Each wall is flat, endless, passes through zero and stands at right angles to its row. A trip goes straight from one point to another. List the walls that it crosses, first one first.

Walls:
(1): [34 -2 -4]
(2): [ 15  29 -10]
(3): [ 84 -32 -22]
(4): [-38 -22   2]
(5): [ -5 -52  14]
(6): [65 18  5]
Trips:
[ 56  29 -35] to [ 37 -66  32] -> 5, 2, 4
[33 12 -3] to [  1   6 -68] -> 6
[-3 -6  3] to [-50 -14 -33] -> none

Walls:
(1): [ 55   7 -16 -68 -42  19  35 -49 -37]
(2): [-13  11 -35 -44 -27 -67  14  14   9]
(3): [-26  32  -8   7 -24  35 -46   5  43]
(4): [37 -6 -5  0  1  0 -1 11  7]
Trips:
[-21  95  -7 -16 -74  28 -31 -27 -53] to [ 21  17  30 -21  -3  10   9  -4  -7] -> 2, 4, 3
[-26  47  31 -10  -2  26  29 -16  16] to [  7 -27  19  10  66  49  10   6 -34] -> 1, 3, 4
[ 35 -40  31 -24  23  34  -4  -1   0] to [ 44 -19  24  -8  39 -59 -51 -18  19] -> 1, 2
[ 55  18 -14  25  -7 -44  19 -55  -1] to [ -5  75   1  -5  13  -6 -20 -39   6] -> 3, 4
[-61  18  -4  17   2   3  46  17  -3] to [  3 -25 -26 -34  -9 -12 -31 -12 -20] -> 3, 1, 4
[-50  19 -18   4  43  -6 -68  -7  28] to [ 20 -60  15 -25   3 -20 -10  14  36] -> 2, 4, 3
[ 54 -24  -7   8  -1  23  11  11  25] to [-35   1  37  33 -63 -52 -72   2  22] -> 3, 1, 2, 4
[-53  14 -13 -62  37  52   6  73  21] to [ 35 -66  35  17  25  12 -27 -59 -60] -> 2, 3, 1, 4

Walls:
(1): [-80  -7 -11  44   9  63  -5 -28  16 -10   1 -70   6  18  68   8  27 -33]
(2): [-82 -19  -9   2  28 -19 -11  29  61 -30  35 -82  28   8  -9 -14   7  35]
(3): [ 50  -3  60 -37  35 -28  21 -15  38 -39  -5  53  -3  17  56  -7 -10 -46]
(4): [-18  59  -1 -24  -5  44 -58 -43  13   8  28  49  69  77  -9   2 -19  18]
Trips:
[-14 -10  20 -20 -34   7  18 -42  22 -39  28   3  20  14  21   3  -5  -6] to [ 34 -44  -6  41  54  22 -29 -23  51 -75 -76 -23 -70 -18 -19  29 -39  11] -> 4
[ 80  12 -45 -82 -42  29  -9   8  -7   6 -16  10  -6  34   4  32 -29 -19] to [ -9 -10  -1  38  29  43 -29   7  58   0 -55 -10  -2  21  20 -27 -11 -26] -> 1, 2
[ 90   1 -13  -3  -4  23  30 -87 -24 -10 -33   7  30   7  69 -10   4 -35] to [ 21 -10 -25 -53  -5  45   4 -64 -47 -50 -15  -3  61 -33   3 -43  18  88] -> 1, 3
[-19 -44 -23 -17 -53 -19  -6   1  28 -10 -40  42   1 -41   6 -61 -19   3] to [ 32  32 -42  -6 -14  20 -36  15  22  19   6  20 -16 -11  -3  -4   1  32] -> 3, 4
[-23  45  18  88  40 -19   6  20   2  66  35  43  20  -3 -74 -46 -64  25] to [-11   6  -4 -35  34 -63  20 -23 -23 -14 -19  36   2 -69 -14  -3 -47  56] -> 2, 4, 3
[  1 -24  -9   0 -25   3  23  17 -10 -56  29 -16  11  23   0  25  46  25] to [  0   8  17   5  35  48  -1  -5  33  32 -39 -15  -7  22 -18  18 -29  31] -> 4
[-71 -18 -28 -38 -12  18  -8  26  27 -37  35  10  90  -6  71   5 -26  43] to [-47  15 -57   4  12   5  35 -15   9 -21  -2 -16 -23  -1  24   7 -28  28] -> 4

Walls:
(1): [-39 -17 -10 -10  17  40  -6 -16 -29  22   7  14 -66 -37 -16 -30   1 -62
  19  -7  -2 -27 -13 -11  51   2 -32  25  38  12   3  -6   4   3  15  15
  16  45 -29 -10 -17 -13 -43  13  -9   1   2  16]
(2): [ 26  61  17 -56  16   3 -30 -48  -3 -22 -36  38 -15   1  15   9   4 -25
   6 -22  -3  30 -15 -58  18   0   3 -10  17  19 -11  73  41  17  52   7
  -9  34  40  10  10  17  32 -28 -34  35  60 -42]
(3): [ -5  34  39 -14  40 -15  -1  65  -8   7 -32 -16 -64 -53  31   7  -3   0
 -19  -4  17  19  -1 -14  21 -11  -2 -43  59   8   3 -13 -39   6  41  40
  -7 -55  22  14 -21 -72  14 -23  34  -1   8  -4]
(4): [ 17  23   3 -14 -14   9  20 -14  40  -6   4  -6 -37  28 -25  -8   6  13
 -35  63  -7  31 -31 -21 -18   8 -14  15   1  41 -30 -38  33  -6 -10  10
 -23 -10  -5  25  -5  30 -23  41 -18 -32  25 -26]
(5): [ -9  -6 -31 -15 -12  48  54  -2  -6   9   7  23 -26 -62 -24 -18 -15 -35
  26  23  29 -19  35 -27  58   2   9 -34 -51  22 -22 -12 -43 -13  25  30
 -17  28 -19   9   4 -30  10  -1  58  -9   2 -19]
Trips:
[-29  27 -15   6  -6  -7 -19  19 -44 -42   9 -23   7  27  27  21 -51 -11
  -5 -76  17   3  -5  20 -14 -22 -22  20  44  26  10 -32   7  -3  15  -3
   1  36  14  -2  10  -4  -9  27   2  57  -8 -14] to [ 34  31 -12 -20 -10  24  -5  19  -8 -16 -40  14   9 -17  33   8  -5 -23
   3 -24 -61  -7 -12 -39   0  12  12  14  38  -4  -2 -10 -39  19  91   2
  25   0 -11  89 -18 -18  -5 -24  35 -12  -2   1] -> 5
[ 14   6  38  11   4  32  34  19   8 -31 -43  14 -22 -39   8  11  34  37
   0  58 -32 -19   6   0  12 -29 -69 -15  26  -1 -16 -18 -11  21  18  26
 -68 -12  -8  31  15 -58 -10  55 -17   7 -30 -25] to [  9  -9  29 -11  24 -12 -35 -11 -38  53  14  61 -12  27 -11 -36  28 -14
 -46 -25 -18 -16 -33  23 -42  19   2  23  27 -22  -7  43   8 -19  22  -1
 -14 -21  -9  36 -14 -16  -4  26 -56  68 -13   5] -> 2, 5, 4, 3
[-22 -34   6  44  -8  22  45 -52 -40  42  11   9  31 -32  48 -53   8 -41
 -48  40   3 -54  11 -11 -13  -8   5  -1   5 -56   1  10  42 -21   1 -22
  50 -38 -41  -4   5  10 -31 -10 -19  -6 -11  15] to [-11  -5 -39  -8  -9   3  62   9 -12 -46   7  18   3 -17  45 -20 -29   4
  18  28  16 -40  18 -27   5  11 -15 -23 -22  12  -5  -2  14   4 -24 -23
 -11  -6  -5  19 -29  -5  15 -25 -40  42   0  32] -> none
[-55 -36  -4 -19  -1  63   9  22 -35 -31  -4 -36   1  25   0   9 -11   6
  48  31 -58   7 -50   5   0  16 -32 -22 -30  48  -9  17 -17  -9   1 -22
   9  -9  13   6  -9 -26  -8   4 -17   7   6  18] to [ 39 -25   4 -14  -1  70  31  14 -12 -31 -29 -42  10 -55   1 -16 -61 -23
  28   5  28  24 -10 -10  37 -13  13  -3 -20  17   1  57 -38   8 -18   2
  28 -37 -26  18   5   7   3 -11  -7 -33 -21  -1] -> 4, 3
[ 29  54  23 -16  -5  26  16  37  31  42  62  48  -8  -5 -22   3  -4 -11
   1  21 -29 -34   0  17  25 -51  37 -32  10  16 -13  43   9   1  -7 -32
 -17 -12  -4  18  49  -7   7   1  -1 -58 -37   3] to [-14  -3  13  -4 -16  14 -20   9  13  19   3   1  27  23  22 -29  11 -37
 -11 -19 -25  19 -28  -8   6  41  36  30 -48 -34 -28 -15  24   6 -31  -3
 -45 -48   6  40  -6  13 -31  35 -13   4 -36  -9] -> 3, 5
[ -5  -1  -5  56  44   8  -4 -11  -8 -17 -30 -17  25  19  34  30  38  25
  12   1  -6  12   2 -27  54  -1  21  -7 -36  -1  15  27 -27  16 -26  -3
  33 -12 -11  22   3  26 -35 -14 -22  11 -18   4] to [ 24  38   8 -15 -32 -18 -14 -16  17 -12  20 -52 -43  11  50  48  10 -31
  12  44   9  39  11  28  20 -12 -26  24  10 -43 -19  -3  25  -4 -16  14
  42   5  17  -8  20 -13 -10   3 -15   9 -17  39] -> 2, 4, 3, 1
[ -2  21   6 -16 -26 -29  36  -3  12 -14  -6 -39  -3  31 -47  14  -5 -28
 -36  -6  13 -12 -54  22 -33 -10 -29 -24  35  30  56 -15 -74  -9 -24 -38
 -28  27   9  -4 -40  52 -15   9  21 -18   4   2] to [  4   2 -44  44   3  12  18  19 -39   6 -25  10 -21  28   3   9   6  35
  16  -4   7  28 -23  25  16   5 -15  -8 -28  39 -27   7  -3  -4 -22 -31
  11 -41  30   8  54  42  22  -4  -2  21 -12   2] -> none
[ -6 -11  -1  27  29   5 -12   8  35  36 -51 -19 -11 -55  -1 -52  17  24
 -12 -15   3  29 -18   2   8  55  -2 -12 -41  31  15  -9  11  23  -9  -5
 -52  59  27 -21  15   8   5 -39 -23  -5   9  -7] to [ 21  14  57  15  -3  21 -65  11  -4 -13  -9  55 -15  43 -33 -24  -8   4
  30 -15  36  11   4  29 -30  12 -17 -14 -16   2   5 -17 -29   7  23 -72
  36 -22  25 -15 -34  28 -44 -24   5 -48  42 -32] -> 5, 3, 1
[  8 -14 -13  23 -27  16 -28  15  -1  21 -44   7 -19  31  23  10   6   6
  18  16  39 -15 -43 -30   0  -8  15  -5 -40 -37   2   2  25 -15  76 -34
 -28 -13   7   3  -7  62  -5   3  17 -26  -1  35] to [-25  33  22   0  20  21  12  40  10 -33  24   2 -22   6  44  -2  -1  26
  37  34  -7 -57 -12  21 -20  17   8  -6  -7 -10 -29  15   7 -23 -10  -6
  14 -11 -11   3   6   6  15 -14 -31 -13  34 -13] -> 3
[-20  27 -30 -17  19 -21  -1  45 -14  20  -2   7  16 -10  28 -23  26 -28
   1  63 -29  48  28  24 -13   6   1  16 -23   3  18  30  21  18  13 -51
  -8   6  52  31 -25 -14  -5 -11  23   7  14 -20] to [ -5  48   7  -1 -10   1  35 -13  18 -23 -24  66  31  28   3 -19 -28 -50
 -50 -17 -26 -13  35 -43  14  -8 -44  46 -18  46 -43 -60 -59  -2  -4   2
   6 -26  57 -22  33 -37  -1   4   1  -2 -54   7] -> 5, 2
[-16 -49   5 -15  46 -20   2  -9  13  28 -28 -32  22  10  10  18  -2 -12
   9 -24  12  -6  14 -21 -18 -39 -23  95 -37 -29   0 -12  15 -34  19  51
 -21  11 -83  -2  29  10  -8   4   6 -29 -12  16] to [-38  24  -6  37 -32 -46   7  -6   8  -6  13  45  38  -3 -42  16  -7  27
  26  -8  28 -16   4  -3 -14  16 -22  58 -21   7 -25  19   8 -36  21 -32
  59  -8 -20   5 -15  10 -41  -6  40 -28   6  12] -> 1

Walls:
(1): [ -5 -11   7  38  16  12 -36  -8  19   1  44  -1  30   1 -11  -4   6   8
  41  28  24 -20  10 -58  12   0  24 -10  -8   2  32  14  -5   0 -32 -31
  -9  -7 -17 -12  49  -9 -35  12  -6 -35 -33  38]
(2): [  3  36 -40  13   4   3   8  18 -24 -17  -6  52   7  14 -47  46   8  36
  12  30   9 -24  18   6  -9  25   0  -9 -19  -3  33  12 -21   9 -32  44
   7   1  18  17 -30  -5 -39 -33  34 -17  18 -31]
(3): [  3 -31 -13  35  -2 -44 -53  38 -16 -61   5 -57   3  10  25 -34  29  13
   7 -13 -43 -12  19   8  28  53   3  20   2  31 -27  64 -40  -8  42  34
 -73  15  30  43  30   8   2  14  18 -10 -31   1]
(4): [-28  10  -1  16   1  -6 -41  -6  12 -36 -29 -11 -65   2  -6  16  51 -25
 -20  -4  38 -45 -19   7   3  13  -1 -31 -22  14   2 -17 -32  14 -19 -27
  15  -1 -14   6  28  15  13 -42 -21 -12 -18 -62]
(5): [ -5   2   9 -15   6   3 -51  17 -17 -11 -17 -29  -5  21 -28  -8 -32  -3
 -13 -34  -5   3   4  30 -19  30 -87 -35  -2 -80   3   1  23 -13 -12  30
 -17   0 -25  -5  17  13   1  -7  18  -3  20 -17]
Trips:
[-29 -44   4 -53 -13  -5  -4 -22   8 -34  34  67   5 -46 -22   3   8  81
 -15 -15  18 -15 -17  35 -17 -13  33   8  16   3  20 -28 -28  -9  25   0
 -29  16   8   6   2 -54  13  15  20  14  14  10] to [ -4  28  -6  23 -23  22  17  -7   5 -64   7  -6   8   1 -38   9  27  -5
 -33  21 -23  40  16  19   3 -19 -25 -65   5 -14 -32  18  17  13   9  -6
  48 -15  -5  20  39  50  16  20  12 -44 -47   1] -> 4, 3, 5, 1
[-12 -42  -6 -73   3  22  17  25  16  54 -11  -2  26  -3  14  24  14   3
 -25  11  14 -36  16  17 -22  10  17 -36 -34  12 -11  25   2  33   5 -10
   3 -30 -29 -24   8  11  -2  34   8  15 -52 -14] to [ 26 -13   2 -13  -3  16  10  26  23 -24  53 -22 -72  11   9 -10  15  13
  59 -14  -2  40  26  -6  22  17  -9  10  -9  44 -37  39  -2 -21   1  49
 -10  17  15  30  38  26  -9 -23  26  -5 -30  13] -> 3, 4
[  7  37  49 -21  -4   5  31 -12 -37 -33  -7  20 -21  12   1  59 -21  95
 -19  14 -52 -15  57  25  17  12 -18 -47  25  -2   4   4 -22  49  -3  31
  -8 -42  37  -8 -33 -31  -7  27  18  -6 -11 -41] to [-41 -48  10  -4 -13 -46 -12 -11  23 -33 -31 -29  23 -62  -9 -35  -4  20
 -12  30  11 -25   5  29  69 -33 -15 -24  -5 -29   6  38  12 -24   0 -15
 -21  24  39 -14  -8 -40 -39 -13  14  15  53 -19] -> 4, 2
[ 23  19  25   3 -31 -18 -11  30  -5  60 -19 -24   5  -3  37   6 -31 -24
  18 -46 -12  49  29 -45  34   8 -13 -13 -50   3  -6 -56 -22 -47  -7  -6
  23 -14   2  20   6 -30 -60   3  17   5  11  17] to [ -2 -53  20 -38 -29  57  -4  18  62 -10  31 -36  31 -18   3  -2  -6  20
 -40  44 -34  -4   8 -12 -25 -48   3   5  36 -29  26  47 -18 -35 -24 -22
   2  -8 -35 -18  57 -12   6 -14 -42 -17   8  15] -> none
[ -7  -6   1  -5 -31  30  -3 -55  24  23  25  24 -24 -23  42   5  22   6
  33 -18  11  45   4 -36 -19  17  11  26  63 -28 -31 -14  33  28  31  33
  33  23 -53   5 -17  -3  20 -11 -64  -3  22 -16] to [ -4 -29  -4 -39  -1  56  42  20 -14  20  12  -4   6 -14  54 -46  27 -41
  20  20 -20  58 -33   1 -18   2  53 -33  34 -72  10 -33  18  59  28  -3
  37  29 -36  -8 -15   4  48 -47  63 -39 -20 -10] -> none
[ 35  20   7  -9 -30 -29  29  -5  -6 -44  22  12 -13  23 -18 -16   0  14
  -5 -31  44 -61 -16 -22 -42 -19 -12 -18 -46  -1  21  17  -7 -43 -24 -42
  -3  -8   1 -24  22  15  13 -18  21 -39  25 -44] to [-27 -14  19 -16 -28  16   4  42 -71 -56   1  18  40   8 -10 -46 -41  21
   5 -20  21 -14 -21  35   3   3 -33   5 -58 -26   3 -12 -35  -5   5 -31
 -23 -13  19  -2   1  31   2   7  -1 -26  23  12] -> 3, 1, 4
